Rows are points. The ring and each string are closed loops that go straight from each point to the next, and from the last back to the first. Before rounding, they use only three directions, however many columns there are. Count how often each string passes through the ring. Passing back the other way cancels.

Ring (7 x 4):
+0.10	+0.07	+0.35	+0.36
+0.06	+0.27	+0.08	+0.42
+0.07	+0.44	-0.35	+0.23
+0.06	+0.32	-0.52	-0.24
+0.11	+0.13	-0.36	-0.39
+0.23	-0.09	+0.06	-0.21
+0.22	-0.11	+0.29	+0.02
String (18 x 4):
+0.15	+0.24	-0.21	+0.07
-0.19	+0.24	-0.19	-0.15
-0.23	+0.34	-0.56	-0.42
+0.32	+0.42	-0.87	-0.29
+0.34	+0.27	-0.50	-0.12
+0.31	+0.13	-0.50	-0.41
+0.13	-0.11	-0.13	-0.56
+0.01	-0.12	+0.15	-0.32
+0.13	-0.25	+0.32	-0.29
+0.40	-0.17	+0.27	+0.01
+0.55	+0.10	-0.04	+0.26
+0.10	+0.10	+0.04	+0.05
-0.19	-0.07	+0.49	+0.07
-0.19	-0.02	+0.66	+0.39
+0.11	+0.30	+0.24	+0.71
+0.12	+0.41	-0.04	+0.59
-0.26	+0.31	+0.08	+0.27
-0.08	+0.23	-0.06	+0.06
Times through: 1
String (23 x 4):
+0.16	-0.30	+0.22	-0.48
+0.39	-0.13	-0.09	-0.38
+0.46	+0.15	-0.31	-0.03
+0.17	+0.12	-0.10	-0.03
+0.17	+0.04	-0.04	-0.11
+0.41	+0.12	-0.21	+0.00
+0.07	+0.01	+0.08	-0.09
+0.00	-0.19	+0.39	-0.17
-0.14	-0.20	+0.50	-0.14
-0.06	-0.35	+0.82	+0.01
+0.35	-0.10	+0.45	+0.33
+0.42	+0.15	-0.01	+0.31
+0.19	+0.13	+0.02	+0.15
-0.16	-0.13	+0.69	+0.20
+0.01	-0.11	+0.70	+0.40
-0.14	-0.21	+0.91	+0.34
-0.14	-0.24	+0.87	+0.24
+0.33	-0.11	+0.54	+0.41
+0.45	+0.09	+0.02	+0.26
+0.22	+0.08	+0.02	+0.07
-0.08	-0.15	+0.39	-0.14
+0.03	-0.07	+0.21	-0.13
+0.02	-0.16	+0.26	-0.26
Times through: 3

Ring (6 x 8):
+0.21	+0.53	+0.16	+0.27	-0.16	+0.15	-0.27	+0.15
+0.01	+0.63	-0.05	+0.31	-0.03	-0.16	+0.15	+0.20
-0.25	+0.26	-0.21	+0.23	+0.37	-0.40	+0.61	+0.17
-0.26	-0.24	-0.21	+0.05	+0.61	-0.33	+0.55	+0.09
-0.03	-0.40	+0.25	+0.09	+0.41	+0.18	+0.03	-0.03
+0.17	+0.01	+0.41	+0.21	+0.04	+0.38	-0.31	+0.02
String (13 x 8):
+0.28	+0.30	+0.57	+0.34	-0.21	+0.51	-0.48	+0.04
+0.19	+0.00	+0.80	+0.39	-0.08	+0.65	-0.39	-0.06
+0.20	-0.35	+0.53	+0.12	+0.16	+0.53	-0.43	-0.06
+0.10	-0.29	+0.06	-0.03	+0.32	+0.14	-0.19	+0.04
-0.03	-0.03	+0.09	+0.15	+0.28	+0.02	+0.11	+0.07
-0.13	-0.19	+0.35	+0.27	+0.34	+0.13	+0.24	-0.01
-0.08	-0.64	+0.56	+0.18	+0.47	+0.38	+0.06	-0.13
+0.10	-0.50	+0.57	+0.14	+0.29	+0.51	-0.26	-0.10
+0.26	-0.16	+0.47	+0.13	+0.04	+0.51	-0.52	-0.02
+0.30	+0.15	+0.11	+0.05	-0.03	+0.25	-0.51	+0.11
+0.13	+0.21	+0.10	+0.16	+0.05	+0.11	-0.17	+0.11
+0.01	+0.27	+0.46	+0.42	+0.01	+0.23	+0.05	+0.04
+0.14	+0.38	+0.55	+0.44	-0.16	+0.38	-0.19	+0.05
Times through: 2

Ring (10 x 9):
+0.36	-0.07	+0.09	+0.07	-0.46	-0.28	-0.04	+0.37	-0.10
+0.16	+0.18	-0.17	+0.11	-0.40	-0.51	-0.14	+0.12	+0.00
+0.02	+0.34	-0.32	+0.11	-0.33	-0.58	-0.22	-0.05	+0.00
-0.25	+0.48	-0.53	+0.07	-0.15	-0.49	-0.30	-0.35	-0.05
-0.36	+0.36	-0.55	+0.04	-0.04	-0.33	-0.27	-0.44	-0.07
-0.41	-0.04	-0.42	+0.00	+0.05	-0.01	-0.12	-0.39	-0.06
-0.26	-0.38	-0.17	-0.04	+0.02	+0.24	+0.01	-0.17	-0.10
+0.02	-0.49	+0.09	-0.06	-0.11	+0.36	+0.08	+0.14	-0.23
+0.29	-0.43	+0.26	-0.06	-0.28	+0.30	+0.07	+0.38	-0.33
+0.43	-0.29	+0.29	-0.01	-0.41	+0.08	+0.04	+0.49	-0.29
String (19 x 9):
+0.20	-0.83	+0.25	+0.04	-0.27	+0.20	+0.24	+0.39	+0.07
+0.16	-0.27	+0.06	+0.01	-0.27	+0.01	+0.02	+0.22	-0.14
+0.43	+0.19	+0.19	-0.08	-0.39	+0.09	-0.16	+0.38	-0.62
+0.59	-0.08	+0.41	-0.10	-0.45	+0.27	-0.05	+0.60	-0.65
+0.52	-0.53	+0.50	-0.09	-0.38	+0.44	+0.12	+0.64	-0.47
+0.01	-1.00	+0.16	+0.04	-0.15	+0.26	+0.29	+0.25	+0.20
-0.06	-0.52	-0.04	+0.03	-0.14	+0.07	+0.10	+0.07	+0.06
+0.09	+0.06	-0.02	-0.07	-0.19	+0.14	-0.13	+0.07	-0.44
-0.09	-0.04	-0.07	-0.13	-0.02	+0.39	-0.12	-0.08	-0.52
-0.36	-0.25	-0.25	-0.07	+0.10	+0.31	-0.05	-0.29	-0.21
-0.27	+0.14	-0.29	-0.09	+0.03	+0.17	-0.20	-0.29	-0.39
-0.16	-0.04	-0.23	-0.01	-0.09	-0.01	-0.10	-0.14	-0.16
-0.27	-0.34	-0.25	+0.04	-0.04	-0.02	+0.01	-0.18	+0.10
-0.63	-0.83	-0.37	+0.04	+0.21	+0.21	+0.18	-0.42	+0.37
-0.40	-0.55	-0.20	-0.05	+0.14	+0.38	+0.07	-0.26	-0.05
+0.00	-0.06	+0.01	-0.14	-0.07	+0.41	-0.11	+0.01	-0.56
+0.19	+0.12	+0.08	-0.12	-0.22	+0.26	-0.16	+0.16	-0.64
+0.39	-0.24	+0.37	-0.16	-0.27	+0.54	-0.01	+0.44	-0.71
+0.39	-0.66	+0.43	-0.07	-0.31	+0.45	+0.17	+0.54	-0.35
Times through: 1

Ring (6 x 12):
-0.26	-0.12	+0.11	-0.05	-0.15	-0.05	-0.79	-0.15	+0.11	-0.11	-0.21	-0.04
+0.15	-0.02	-0.20	+0.25	-0.21	+0.38	-0.16	-0.20	-0.24	-0.11	-0.25	+0.23
+0.52	-0.03	-0.39	+0.23	-0.30	+0.59	+0.18	+0.17	-0.27	-0.04	-0.04	+0.15
+0.57	-0.11	-0.28	-0.08	-0.26	+0.47	+0.06	+0.45	-0.04	-0.04	+0.16	-0.12
+0.21	-0.20	-0.15	-0.17	-0.35	+0.15	-0.46	+0.63	+0.18	+0.09	+0.20	-0.30
-0.25	-0.22	-0.02	-0.07	-0.38	-0.14	-0.94	+0.43	+0.25	+0.13	+0.03	-0.27
String (25 x 12):
+0.49	-0.06	-0.64	+0.48	-0.57	+0.61	+0.15	+0.54	-0.35	+0.21	+0.03	+0.15
+0.25	-0.11	-0.12	-0.07	-0.20	+0.28	-0.26	+0.18	+0.01	-0.08	+0.01	-0.08
+0.57	-0.11	-0.06	-0.35	-0.06	+0.40	+0.01	+0.27	+0.10	-0.21	+0.17	-0.21
+0.66	-0.17	-0.17	-0.37	-0.20	+0.41	+0.01	+0.65	+0.15	-0.07	+0.33	-0.34
+0.37	-0.21	-0.38	-0.02	-0.52	+0.28	-0.28	+0.91	+0.09	+0.23	+0.29	-0.29
+0.12	-0.17	-0.37	+0.19	-0.54	+0.21	-0.44	+0.66	-0.01	+0.24	+0.10	-0.13
+0.21	-0.14	-0.10	-0.13	-0.24	+0.20	-0.37	+0.32	+0.10	-0.03	+0.07	-0.17
+0.13	-0.19	-0.39	+0.18	-0.58	+0.19	-0.47	+0.77	+0.02	+0.28	+0.15	-0.17
+0.33	-0.21	-0.30	-0.09	-0.46	+0.24	-0.34	+0.86	+0.13	+0.19	+0.29	-0.32
+0.58	-0.18	-0.14	-0.39	-0.21	+0.34	-0.09	+0.67	+0.20	-0.05	+0.33	-0.37
+0.59	-0.16	-0.47	+0.04	-0.49	+0.47	+0.02	+0.86	-0.04	+0.18	+0.29	-0.19
+0.30	-0.12	-0.37	+0.18	-0.43	+0.37	-0.18	+0.47	-0.11	+0.12	+0.06	-0.03
+0.32	-0.10	-0.11	-0.11	-0.16	+0.32	-0.19	+0.15	+0.01	-0.12	+0.01	-0.07
+0.64	-0.04	-0.21	-0.07	-0.10	+0.58	+0.25	+0.08	-0.15	-0.20	+0.03	+0.04
+0.62	+0.02	-0.57	+0.47	-0.38	+0.75	+0.39	+0.15	-0.47	+0.02	-0.10	+0.32
+0.32	-0.01	-0.57	+0.60	-0.49	+0.57	+0.07	+0.16	-0.44	+0.12	-0.18	+0.33
+0.29	+0.05	-0.63	+0.80	-0.49	+0.66	+0.17	-0.07	-0.61	+0.10	-0.33	+0.52
+0.31	+0.01	-0.13	+0.11	-0.08	+0.45	+0.00	-0.30	-0.22	-0.23	-0.22	+0.21
+0.29	-0.05	+0.06	-0.20	+0.04	+0.32	-0.15	-0.24	-0.01	-0.32	-0.12	+0.01
+0.09	-0.08	-0.28	+0.27	-0.36	+0.29	-0.32	+0.13	-0.16	+0.05	-0.13	+0.10
+0.08	+0.01	-0.54	+0.76	-0.51	+0.48	-0.11	-0.05	-0.50	+0.14	-0.34	+0.44
+0.28	+0.03	-0.40	+0.49	-0.29	+0.56	+0.08	-0.20	-0.44	-0.06	-0.30	+0.39
+0.49	+0.02	-0.13	+0.02	-0.02	+0.55	+0.18	-0.28	-0.22	-0.30	-0.16	+0.19
+0.29	-0.08	-0.07	-0.11	-0.11	+0.31	-0.19	+0.03	-0.01	-0.17	-0.04	-0.04
+0.26	-0.08	-0.48	+0.41	-0.50	+0.43	-0.12	+0.36	-0.26	+0.16	-0.06	+0.14
Times through: 0
String (25 x 12):
+0.05	+0.04	-0.39	+0.64	-0.35	+0.46	-0.12	-0.31	-0.47	-0.01	-0.42	+0.47
+0.22	+0.05	-0.68	+0.91	-0.55	+0.65	+0.13	-0.06	-0.65	+0.16	-0.37	+0.56
+0.55	+0.04	-0.43	+0.38	-0.24	+0.70	+0.34	-0.11	-0.44	-0.11	-0.19	+0.34
+0.56	-0.03	-0.09	-0.16	-0.01	+0.51	+0.15	-0.08	-0.10	-0.29	-0.03	+0.03
+0.35	-0.08	-0.13	-0.08	-0.15	+0.36	-0.12	+0.11	-0.03	-0.14	+0.00	-0.03
+0.51	-0.07	-0.01	-0.30	+0.01	+0.41	+0.01	+0.02	+0.04	-0.28	+0.05	-0.10
+0.76	-0.06	-0.19	-0.22	-0.07	+0.60	+0.30	+0.21	-0.07	-0.22	+0.13	-0.07
+0.83	-0.06	-0.26	-0.18	-0.12	+0.65	+0.37	+0.30	-0.10	-0.18	+0.17	-0.07
+0.56	-0.08	-0.01	-0.34	+0.01	+0.43	+0.05	+0.07	+0.05	-0.28	+0.08	-0.13
+0.27	-0.10	-0.13	-0.06	-0.20	+0.30	-0.23	+0.17	+0.00	-0.09	+0.00	-0.06
+0.33	-0.09	-0.32	+0.16	-0.34	+0.40	-0.11	+0.29	-0.14	+0.03	-0.01	+0.03
+0.36	-0.08	-0.10	-0.11	-0.12	+0.36	-0.11	+0.06	-0.03	-0.17	-0.01	-0.03
+0.24	-0.07	-0.42	+0.37	-0.43	+0.42	-0.13	+0.25	-0.25	+0.10	-0.09	+0.15
+0.27	+0.00	-0.56	+0.64	-0.49	+0.56	+0.05	+0.09	-0.47	+0.12	-0.22	+0.36
+0.17	+0.03	-0.43	+0.59	-0.36	+0.51	-0.02	-0.20	-0.46	+0.00	-0.34	+0.42
+0.14	+0.01	+0.02	+0.04	+0.02	+0.33	-0.18	-0.51	-0.16	-0.32	-0.31	+0.21
+0.16	-0.07	+0.14	-0.25	+0.05	+0.21	-0.32	-0.26	+0.07	-0.31	-0.13	-0.03
+0.07	-0.09	+0.00	-0.08	-0.12	+0.17	-0.42	-0.06	+0.03	-0.15	-0.11	-0.03
+0.00	-0.11	-0.15	+0.11	-0.30	+0.17	-0.48	+0.13	-0.03	+0.01	-0.10	+0.00
+0.03	-0.10	+0.07	-0.15	-0.09	+0.12	-0.49	-0.09	+0.08	-0.18	-0.11	-0.07
-0.03	-0.12	-0.16	+0.14	-0.33	+0.15	-0.52	+0.16	-0.03	+0.04	-0.10	+0.00
-0.29	-0.11	-0.14	+0.29	-0.37	+0.03	-0.74	-0.01	-0.06	+0.08	-0.25	+0.09
+0.01	-0.10	-0.08	+0.04	-0.23	+0.16	-0.48	+0.03	+0.00	-0.06	-0.12	-0.01
+0.09	-0.07	+0.15	-0.21	+0.04	+0.17	-0.39	-0.30	+0.06	-0.30	-0.17	-0.02
+0.07	-0.01	+0.08	-0.02	+0.04	+0.26	-0.28	-0.53	-0.10	-0.33	-0.31	+0.18
Times through: 1

Ring (8 x 14):
+0.37	-0.13	+0.11	+0.20	-0.43	+0.09	+0.12	-0.31	+0.01	+0.48	+0.00	-0.08	-0.04	+0.21
+0.50	-0.17	-0.14	+0.21	-0.26	+0.56	+0.50	-0.56	-0.17	+0.40	-0.16	-0.02	-0.05	-0.02
+0.37	-0.06	-0.30	+0.09	+0.00	+0.54	+0.47	-0.44	-0.11	+0.04	-0.18	+0.07	+0.02	-0.12
+0.08	+0.07	-0.35	-0.05	+0.13	+0.32	+0.26	-0.04	+0.00	-0.29	-0.10	+0.17	+0.11	-0.14
-0.21	+0.16	-0.36	-0.14	+0.14	+0.17	+0.08	+0.40	+0.07	-0.47	-0.02	+0.26	+0.17	-0.13
-0.45	+0.19	-0.17	-0.17	-0.08	-0.17	-0.23	+0.85	+0.18	-0.39	+0.15	+0.26	+0.18	+0.04
-0.30	+0.13	+0.06	-0.08	-0.26	-0.41	-0.37	+0.67	+0.25	-0.12	+0.20	+0.13	+0.13	+0.22
+0.10	-0.01	+0.23	+0.09	-0.43	-0.36	-0.25	+0.11	+0.20	+0.30	+0.14	-0.04	+0.02	+0.34
String (32 x 14):
+0.29	-0.05	+0.39	+0.14	-0.49	-0.56	-0.35	-0.17	+0.28	+0.46	+0.15	-0.16	-0.02	+0.47
+0.27	-0.01	+0.23	+0.08	-0.29	-0.43	-0.24	-0.21	+0.26	+0.24	+0.09	-0.10	+0.02	+0.34
+0.15	-0.03	-0.04	+0.08	-0.26	+0.10	+0.10	-0.02	+0.03	+0.17	+0.01	+0.04	+0.03	+0.10
+0.28	-0.14	-0.09	+0.19	-0.39	+0.46	+0.36	-0.17	-0.16	+0.41	-0.06	+0.03	-0.03	+0.03
+0.51	-0.24	-0.07	+0.30	-0.47	+0.65	+0.54	-0.51	-0.25	+0.66	-0.13	-0.05	-0.10	+0.03
+0.67	-0.25	+0.00	+0.32	-0.43	+0.54	+0.51	-0.77	-0.19	+0.69	-0.15	-0.12	-0.11	+0.09
+0.61	-0.16	+0.05	+0.23	-0.30	+0.22	+0.28	-0.72	-0.03	+0.48	-0.10	-0.13	-0.06	+0.15
+0.35	-0.06	-0.03	+0.11	-0.19	+0.11	+0.16	-0.35	+0.04	+0.21	-0.05	-0.03	+0.01	+0.11
+0.34	-0.05	-0.06	+0.11	-0.16	+0.16	+0.19	-0.36	+0.02	+0.18	-0.07	-0.01	+0.01	+0.08
+0.69	-0.15	-0.11	+0.20	-0.11	+0.42	+0.46	-0.91	-0.08	+0.33	-0.20	-0.10	-0.05	+0.02
+0.58	-0.16	-0.38	+0.19	-0.03	+0.90	+0.77	-0.77	-0.28	+0.22	-0.29	+0.04	-0.03	-0.22
+0.37	-0.11	-0.48	+0.12	+0.01	+0.97	+0.77	-0.45	-0.30	+0.05	-0.27	+0.14	+0.01	-0.29
+0.14	-0.04	-0.41	+0.05	-0.03	+0.69	+0.52	-0.08	-0.19	-0.04	-0.16	+0.18	+0.05	-0.21
+0.12	+0.03	-0.11	+0.02	-0.10	+0.06	+0.07	-0.02	+0.08	-0.02	-0.01	+0.07	+0.07	+0.06
+0.19	+0.06	-0.07	-0.01	+0.00	-0.11	-0.02	-0.19	+0.17	-0.11	-0.02	+0.03	+0.08	+0.10
+0.15	+0.12	-0.23	-0.09	+0.21	-0.01	+0.05	-0.19	+0.17	-0.36	-0.07	+0.10	+0.13	-0.02
-0.09	+0.15	-0.47	-0.15	+0.29	+0.33	+0.23	+0.17	+0.03	-0.56	-0.10	+0.26	+0.17	-0.22
-0.25	+0.13	-0.55	-0.13	+0.16	+0.57	+0.35	+0.46	-0.10	-0.49	-0.09	+0.34	+0.16	-0.30
-0.28	+0.12	-0.47	-0.12	+0.08	+0.46	+0.27	+0.52	-0.07	-0.42	-0.05	+0.32	+0.16	-0.23
-0.49	+0.22	-0.53	-0.22	+0.19	+0.33	+0.13	+0.82	+0.00	-0.67	+0.00	+0.40	+0.22	-0.26
-0.63	+0.29	-0.44	-0.29	+0.21	+0.01	-0.12	+1.02	+0.15	-0.79	+0.09	+0.41	+0.26	-0.17
-0.28	+0.22	-0.06	-0.18	+0.03	-0.47	-0.38	+0.53	+0.33	-0.44	+0.14	+0.16	+0.18	+0.15
-0.04	+0.10	-0.03	-0.05	-0.10	-0.22	-0.16	+0.22	+0.20	-0.13	+0.07	+0.09	+0.10	+0.14
-0.20	+0.09	-0.18	-0.06	-0.12	+0.06	-0.01	+0.46	+0.07	-0.19	+0.06	+0.19	+0.12	+0.01
-0.57	+0.16	-0.33	-0.15	-0.13	+0.19	-0.01	+1.05	+0.00	-0.37	+0.11	+0.36	+0.17	-0.10
-0.66	+0.23	-0.08	-0.20	-0.20	-0.38	-0.43	+1.21	+0.24	-0.39	+0.26	+0.29	+0.20	+0.13
-0.45	+0.20	+0.13	-0.14	-0.27	-0.67	-0.59	+0.91	+0.36	-0.21	+0.28	+0.15	+0.16	+0.30
-0.05	+0.12	+0.26	-0.05	-0.24	-0.75	-0.54	+0.28	+0.41	-0.02	+0.21	-0.02	+0.10	+0.39
+0.02	+0.05	+0.03	+0.00	-0.21	-0.21	-0.15	+0.16	+0.18	+0.02	+0.08	+0.05	+0.07	+0.18
-0.07	+0.02	-0.09	+0.02	-0.26	+0.08	+0.03	+0.32	+0.03	+0.05	+0.06	+0.12	+0.07	+0.07
-0.06	+0.00	+0.15	+0.06	-0.46	-0.24	-0.21	+0.37	+0.14	+0.26	+0.16	+0.03	+0.04	+0.28
+0.16	-0.03	+0.43	+0.12	-0.56	-0.64	-0.44	+0.05	+0.30	+0.46	+0.21	-0.14	-0.01	+0.51
Times through: 2

Ring (7 x 14):
-0.13	+0.44	-0.19	+0.04	-0.01	+0.31	+0.08	+0.32	+0.08	+0.17	+0.35	+0.11	+0.63	+0.15
-0.11	-0.12	+0.12	+0.17	+0.37	+0.19	+0.31	+0.29	+0.15	+0.73	+0.01	-0.11	+0.51	+0.01
+0.04	-0.52	+0.26	+0.15	+0.37	-0.06	+0.30	+0.12	+0.07	+0.69	-0.27	-0.15	+0.10	-0.06
+0.26	-0.60	+0.13	+0.00	-0.02	-0.37	+0.05	-0.11	-0.14	+0.13	-0.33	-0.02	-0.29	-0.02
+0.32	-0.28	-0.09	-0.13	-0.37	-0.38	-0.17	-0.18	-0.25	-0.40	-0.14	+0.16	-0.37	+0.07
+0.23	+0.11	-0.23	-0.17	-0.48	-0.17	-0.24	-0.09	-0.20	-0.60	+0.08	+0.28	-0.24	+0.13
+0.02	+0.48	-0.28	-0.09	-0.31	+0.17	-0.12	+0.15	-0.04	-0.34	+0.33	+0.26	+0.24	+0.17
String (27 x 14):
-0.25	+0.22	-0.02	+0.21	+0.38	+0.38	+0.35	+0.47	+0.20	+0.85	+0.28	-0.12	+1.04	+0.11
-0.15	-0.01	+0.02	+0.19	+0.33	+0.19	+0.32	+0.37	+0.11	+0.81	+0.15	-0.14	+0.87	+0.09
-0.01	-0.14	+0.02	+0.11	+0.17	+0.01	+0.20	+0.20	+0.02	+0.51	+0.03	-0.07	+0.49	+0.07
+0.04	-0.26	+0.14	+0.08	+0.20	+0.02	+0.18	+0.11	+0.06	+0.38	-0.13	-0.02	+0.04	-0.02
+0.10	-0.45	+0.09	+0.11	+0.17	-0.21	+0.20	+0.10	-0.07	+0.56	-0.14	-0.14	+0.36	+0.05
+0.20	-0.79	+0.23	+0.11	+0.22	-0.39	+0.22	-0.02	-0.10	+0.61	-0.38	-0.20	+0.04	-0.03
+0.27	-0.90	+0.33	+0.07	+0.21	-0.40	+0.17	-0.14	-0.08	+0.40	-0.55	-0.12	-0.47	-0.12
+0.16	-0.45	+0.22	+0.03	+0.12	-0.11	+0.10	-0.05	+0.01	+0.15	-0.32	+0.03	-0.45	-0.09
+0.15	-0.24	+0.03	+0.00	-0.04	-0.14	+0.03	+0.01	-0.07	+0.06	-0.11	+0.05	-0.08	+0.03
+0.30	-0.44	-0.05	-0.06	-0.24	-0.46	-0.06	-0.12	-0.26	-0.07	-0.17	+0.03	-0.08	+0.09
+0.42	-0.68	-0.01	-0.09	-0.31	-0.67	-0.11	-0.25	-0.35	-0.16	-0.32	+0.01	-0.31	+0.07
+0.31	-0.68	+0.21	-0.03	-0.03	-0.38	+0.02	-0.20	-0.12	-0.01	-0.45	+0.03	-0.66	-0.08
+0.18	-0.40	+0.13	+0.01	+0.03	-0.17	+0.06	-0.05	-0.04	+0.09	-0.25	+0.04	-0.32	-0.04
+0.13	-0.24	+0.02	+0.01	-0.02	-0.13	+0.05	+0.03	-0.06	+0.12	-0.10	+0.03	+0.00	+0.04
+0.23	-0.69	+0.13	+0.06	+0.07	-0.44	+0.14	-0.04	-0.17	+0.43	-0.30	-0.14	+0.07	+0.02
+0.14	-0.78	+0.30	+0.15	+0.35	-0.28	+0.29	+0.03	-0.02	+0.74	-0.40	-0.22	+0.03	-0.06
+0.02	-0.63	+0.41	+0.19	+0.54	+0.03	+0.37	+0.12	+0.18	+0.80	-0.40	-0.17	-0.14	-0.16
-0.08	-0.46	+0.33	+0.24	+0.59	+0.13	+0.43	+0.25	+0.20	+0.99	-0.23	-0.21	+0.29	-0.09
-0.15	-0.11	+0.06	+0.23	+0.42	+0.15	+0.38	+0.39	+0.12	+0.99	+0.11	-0.21	+0.97	+0.09
-0.09	+0.05	-0.04	+0.12	+0.18	+0.15	+0.21	+0.29	+0.07	+0.54	+0.16	-0.06	+0.68	+0.10
-0.04	+0.03	+0.02	+0.07	+0.14	+0.16	+0.15	+0.20	+0.09	+0.32	+0.06	+0.03	+0.28	+0.04
-0.11	+0.09	+0.10	+0.10	+0.27	+0.34	+0.21	+0.25	+0.21	+0.38	+0.04	+0.05	+0.15	-0.02
-0.26	+0.61	-0.25	+0.12	+0.11	+0.45	+0.19	+0.49	+0.14	+0.48	+0.53	+0.03	+1.17	+0.22
-0.20	+0.63	-0.36	+0.08	-0.05	+0.31	+0.11	+0.46	+0.03	+0.35	+0.59	+0.04	+1.29	+0.29
-0.02	+0.16	-0.12	+0.03	-0.02	+0.10	+0.07	+0.21	+0.00	+0.18	+0.19	+0.06	+0.46	+0.12
-0.02	+0.05	+0.00	+0.05	+0.08	+0.15	+0.11	+0.18	+0.07	+0.22	+0.06	+0.06	+0.20	+0.04
-0.20	+0.22	+0.03	+0.15	+0.31	+0.41	+0.26	+0.37	+0.22	+0.56	+0.18	+0.00	+0.55	+0.04
Times through: 0
